Every row gives one point. The points of each table are mixes of a few directions, plus a little noise. Count the directions of each table, and those that both share. Where both have some left over, give the other angles between the two spaces (their principal angles), to ten degrees, smallest first.

First, 7 rows:
[[ 57 -83 -48]
 [-18 -18 -83]
 [ -4  31  58]
 [-30   4 -66]
 [ -6  36  65]
 [-22  36  27]
 [ 23  -5  45]]
Second (4 x 3):
[[ 11  78  50]
 [-16 -19 -77]
 [ 13  -6  59]
 [ -6 -54 -31]]
Directions: first 2, second 2, shared 1; angles 40

First (8 x 6):
[[-26 -46  16 -55  35  47]
 [  9  49   7  27 -18 -30]
 [ 25 -68 -59  22   9  -6]
 [ -7  51   5  13  36 -51]
 [ 33  13 -47  63  -1 -65]
 [  5 -49  16 -25 -79  84]
 [  6  50 -13  37  28 -68]
 [-45  -4  74 -82 -13  87]]
Second, 6 rows:
[[-10  95  30 -65  17  35]
 [-60  -5  39  15 -54  14]
 [ 55  58 -63  48 -40 -31]
 [-66 -45  18 -31   1  45]
 [ 61 -35 -46   6  50 -28]
 [ 23 -67  20  25  30 -40]]
Directions: first 3, second 4, shared 2; angles 50

First, 9 rows:
[[-50  -1  -4   8 -17 -56 -26 -59]
 [-51   3  -8   2 -18 -52 -24 -55]
 [ 75   8  -2 -23  26  87  43  95]
 [-11  22 -24 -37  -3   5   8  14]
 [  4  41 -42 -71   2  35  27  53]
 [ 65 -15  20  16  22  59  25  59]
 [-35 -28  25  53 -13 -60 -36 -74]
 [  4 -18  18  30   1 -10  -9 -16]
 [  0 -13  13  23  -1 -10  -8 -15]]
Second, 10 rows:
[[-37 -56 -79  21 -37 -52  46 -19]
 [-68 -40 -48  41   1  65  62  32]
 [-10  25 -33  33   9  14 -19  34]
 [ 11 -10  -4 -16 -14 -53  -6 -26]
 [ 35  14  -7  15 -15  53  14   2]
 [ 13  39  93 -35  46  33 -42  14]
 [ 26 -51 -24 -22 -53 -57  43 -64]
 [ 10  37  62 -27  37 -10 -53  11]
 [ 12  46  45  -7  35  18 -48  25]
 [  7  -4  -5  -2  -8 -11   2  -9]]
Directions: first 2, second 4, shared 0; angles 40, 80

First:
[[-30  -3  10  -4 -12  74  -4 -36  57 -28 -17]
 [  3   3  14  13 -22  91 -11 -32  64 -23 -22]
 [-15  -3  -5 -11   9 -29   6   6 -17   3   7]
 [ 15   4  13  17 -21  82 -12 -25  55 -16 -20]
 [-32  -5   1 -12   1  18   3 -16  18 -15  -4]
 [ 42   5  -9  10  10 -74   2  40 -60  32  17]
 [-47  -7  -2 -21   7   1   8 -14   9 -15   1]
 [ -5  -2 -10 -10  16 -64   8  22 -44  15  16]
 [ 30   3  -9   5  11 -69   3  34 -54  27  16]
 [ 60   9   2  27  -8  -6  -9  20 -15  20   0]
 [-22  -4  -4 -13   9 -22   6   2 -12  -1   6]]
Second:
[[-51 -18 -59 -52  19 -29   7  -5 -40   6  10]
 [ 14   7  29  39 -14   7   0   2  19 -14 -13]
 [ 39   9  14 -22   8  25 -11   4  10  28  18]
 [  5   6  31  53 -20   2   4   1  19 -26 -21]
 [ 45  15  43  30 -11  26  -7   4  30   2  -2]
 [-22  -8 -24 -20   7 -12   3  -2 -16   2   4]
 [-42 -15 -50 -46  17 -23   5  -4 -33   7  10]
 [-25  -7 -15   1   0 -15   5  -2 -11 -10  -6]
 [ 39  19  74  95 -35  20   0   5  48 -34 -31]
 [ -4  -8 -43 -78  28   1  -7  -1 -26  40  32]]
Directions: first 2, second 2, shared 0; angles 30, 80

First, 10 rows:
[[ 67  31   2  26 -40 -43  55  -3  14 -28  22  19]
 [-42 -10   6   6 -36   8  -4  51 -28  15 -20  -8]
 [ 28  34  -8  19  47  38  23 -38 -20 -25  26  24]
 [  2  -1  22  10 -26  47 -19   1  21  25 -15 -10]
 [-39 -40  -5 -53  28 -47 -24 -16 -14  30  27   1]
 [-32 -17  14  20 -12  12 -24  12  -9   0 -17 -22]
 [ 29  26   5  33   9  14  28 -22 -18 -25  23  16]
 [ -5 -15 -22 -59  15  -9 -27  10  47  29 -31  -9]
 [ 11  20  -4   3   6  30  14   2  -6   1   0  13]
 [-19 -26 -10  -5  10 -51 -22   3  13 -21 -15 -25]]
Second:
[[-31 -29  25  95  -5 -20  -4 -74  27   6 -48 -25]
 [-17  -7  14  -5   2   5  17   0  18 -14   2  10]
 [ -3   0   2  -8   1   3   5   6   3  -5   4   5]
 [ 13  12 -11 -34   2   6  -1  27 -12   0  16   7]
 [-10  -1   9 -24   3   9  16  15  12 -15  12  15]
 [  3   7  -3 -36   3  10   9  27  -2  -8  18  13]
 [ 82  33 -67  23  -8 -24 -78  -3 -84  65 -10 -48]
 [-22 -11  18   7   0   2  15  -9  21 -12  -4   6]
 [-16  -4  13 -19   2   9  19  11  16 -16   9  16]]
Directions: first 6, second 2, shared 0; angles 40, 90
